Every row gives one point. Each copy is the shape, with its points in the same order, stretched, turned, moved and blurred by noise. Is it also mirrored, or only turned?

Shape, 7 rows:
array([[ 0.6, -1.9,  2.1],
       [ 5.0, -0.9, -0.3],
       [-0.6, -2.4,  2.5],
       [ 1.2, -5.7,  4.4],
       [-2.2,  2.8,  0.2],
       [-6.2,  1.4, -5.7],
       [-1.4,  3.8,  3.3]])
Copy 1, 7 rows:
array([[-1.2, -1.2,  4.4],
       [-4.0,  1.1, -0.6],
       [ 0.2, -1.3,  4.7],
       [-3.4, -3.6,  5.8],
       [ 4.3,  2.1,  2.9],
       [ 8.4, -1.2, -2.3],
       [ 3.2,  4.0,  4.9]])
Copy 1 is: mirrored
Copy 2 (7 x 3):
array([[ 0.0, -2.4,  2.6],
       [ 5.3, -0.3, -0.2],
       [-0.8, -4.0,  2.4],
       [ 1.4, -4.8,  5.6],
       [-3.3, -0.2, -1.5],
       [-3.9, -4.0, -7.3],
       [-3.5,  1.4,  0.4]])
Copy 2 is: only turned
Copy 3, 7 rows:
array([[ 1.0, -1.2,  2.0],
       [ 4.9,  1.6, -0.4],
       [-0.1, -1.7,  3.4],
       [ 4.2, -2.9,  5.4],
       [-3.1,  0.2, -1.4],
       [-6.3,  5.1,  2.5],
       [-3.0, -2.8, -2.4]])
Copy 3 is: mirrored
Copy 4:
array([[ 2.4,  0.7,  2.8],
       [ 5.1, -2.5, -0.7],
       [ 1.0,  2.2,  3.3],
       [ 3.5,  3.6,  5.7],
       [-4.0, -1.4, -0.1],
       [-5.7,  2.6, -4.6],
       [-3.2, -3.5,  2.6]])
Copy 4 is: mirrored

Shape:
array([[ 4.9, -1.2,  4.0,  2.8],
       [ 0.3, -3.4, -0.3,  0.2],
       [ 3.0,  2.8, -4.2, -4.1],
       [-0.4, -3.5,  2.8,  3.4],
       [ 0.4,  2.3, -1.8,  0.2],
       [ 0.0, -0.6,  1.8,  3.9],
       [ 0.4, -5.0, -2.6,  5.6],
       [ 0.5, -4.1, -4.7,  3.7],
       [ 3.8,  5.2, -3.4, -4.4]])
Copy 1:
array([[ 3.1,  1.1, -1.4,  5.5],
       [ 1.4, -2.2, -2.6,  0.2],
       [ 6.2, -0.7,  2.7, -4.4],
       [-1.4, -2.0, -2.5,  3.5],
       [ 2.0, -1.9,  2.8, -1.5],
       [-0.6, -2.4,  0.8,  3.2],
       [ 1.9, -7.5, -2.0,  3.2],
       [ 3.8, -7.8, -1.5,  0.8],
       [ 6.9,  0.8,  4.3, -3.7]])
Copy 1 is: mirrored
Copy 2, 9 rows:
array([[ 4.0, -5.5,  1.0,  3.9],
       [ 1.8, -3.0, -1.0, -1.4],
       [-1.7,  4.2, -3.7,  3.2],
       [ 3.5, -5.4,  2.7, -1.6],
       [ 0.7,  2.2,  1.3,  1.3],
       [ 3.6, -2.9,  3.8,  0.1],
       [ 8.0, -2.4,  0.3, -2.9],
       [ 6.6, -0.2, -1.5, -2.2],
       [-2.7,  5.3, -2.8,  5.4]])
Copy 2 is: mirrored

Shape (9 x 6):
array([[ 6.0, -6.7,  1.0,  0.5, -9.8, -0.5],
       [-4.4,  3.7, -4.3,  2.7,  3.3,  0.1],
       [-2.0,  5.5, -2.5,  0.5,  0.6, -2.9],
       [-2.0,  3.5, -3.6, -0.5,  1.3,  2.2],
       [ 0.2,  3.2, -4.1,  3.5, -5.0,  1.9],
       [-4.2, -2.8,  2.5, -3.8, -2.5,  4.2],
       [ 2.8, -2.3,  1.7,  1.8,  3.1, -1.2],
       [ 2.1,  2.7,  2.4,  0.3,  1.9,  2.1],
       [-1.2, -1.8,  4.7,  3.2,  0.9, -1.0]])
Copy 1, 9 rows:
array([[ 7.9, -0.3,  0.4, -1.4, -9.6, -3.2],
       [-4.5, -3.5, -5.4,  1.2,  6.1, -2.0],
       [-3.4,  1.1, -2.8,  0.9,  5.0, -4.4],
       [-3.4, -1.0, -5.0, -1.9,  3.5,  0.0],
       [ 0.3,  0.8, -7.8,  2.1, -1.7, -1.3],
       [-5.3, -3.3,  0.8, -5.2, -4.3,  1.1],
       [ 2.3, -3.8,  2.9,  0.6,  3.5,  0.0],
       [-0.8,  0.0,  1.0, -0.9,  2.5,  3.0],
       [-1.9, -3.8,  3.8,  2.5,  0.4, -0.2]])
Copy 1 is: only turned
Copy 2:
array([[-4.4,  3.5, -9.3, -0.7, -5.8, -0.8],
       [ 9.2, -2.5,  1.9,  0.2, -1.0,  1.2],
       [ 8.2,  1.5,  1.8, -0.6, -1.4, -2.2],
       [ 6.6, -0.1,  1.8, -2.0, -2.3,  2.2],
       [ 5.6,  1.8, -2.4,  1.3, -6.9,  1.2],
       [-2.0, -3.2,  2.6, -3.7, -3.9,  1.0],
       [ 1.3,  0.3, -2.6,  1.2,  3.5,  1.1],
       [ 2.2,  2.9,  1.9,  0.6,  0.8,  2.3],
       [-0.1, -1.9,  0.4,  3.0,  1.4, -0.9]])
Copy 2 is: mirrored
Copy 3, 9 rows:
array([[ 7.2, -6.5, -1.0,  4.1, -6.6,  0.5],
       [-4.9,  2.8, -1.6,  0.2,  5.2, -1.2],
       [-3.9,  3.6, -1.0, -0.9,  1.1,  2.0],
       [-0.7,  3.2, -2.5, -0.7,  3.1, -1.9],
       [ 0.7,  2.6, -4.6,  3.9, -1.1, -1.3],
       [ 2.6, -1.4,  0.9, -2.7, -0.8, -8.4],
       [ 2.7, -1.7,  3.2,  1.7,  3.7,  2.3],
       [ 4.6,  3.0,  2.4,  0.2,  2.7,  0.1],
       [ 0.9, -1.3,  5.2,  2.6,  0.8, -2.0]])
Copy 3 is: mirrored
Copy 4:
array([[ 2.6,  9.1, -3.2,  3.0, -8.4,  4.8],
       [ 0.1, -8.4,  2.1, -2.1,  1.8, -3.1],
       [ 0.0, -3.2,  3.3, -1.7,  1.7, -4.5],
       [ 1.0, -4.8,  0.7, -4.4,  1.2, -1.5],
       [ 2.8, -1.6,  2.4, -3.4, -5.2, -0.7],
       [-5.3, -0.3, -1.8, -3.1, -0.8,  4.1],
       [ 1.6, -1.1,  0.1,  4.4,  2.1,  2.9],
       [ 1.0, -1.4,  3.2, -0.9,  2.9,  3.1],
       [-2.9, -2.0,  3.0,  4.5,  0.1,  3.9]])
Copy 4 is: mirrored
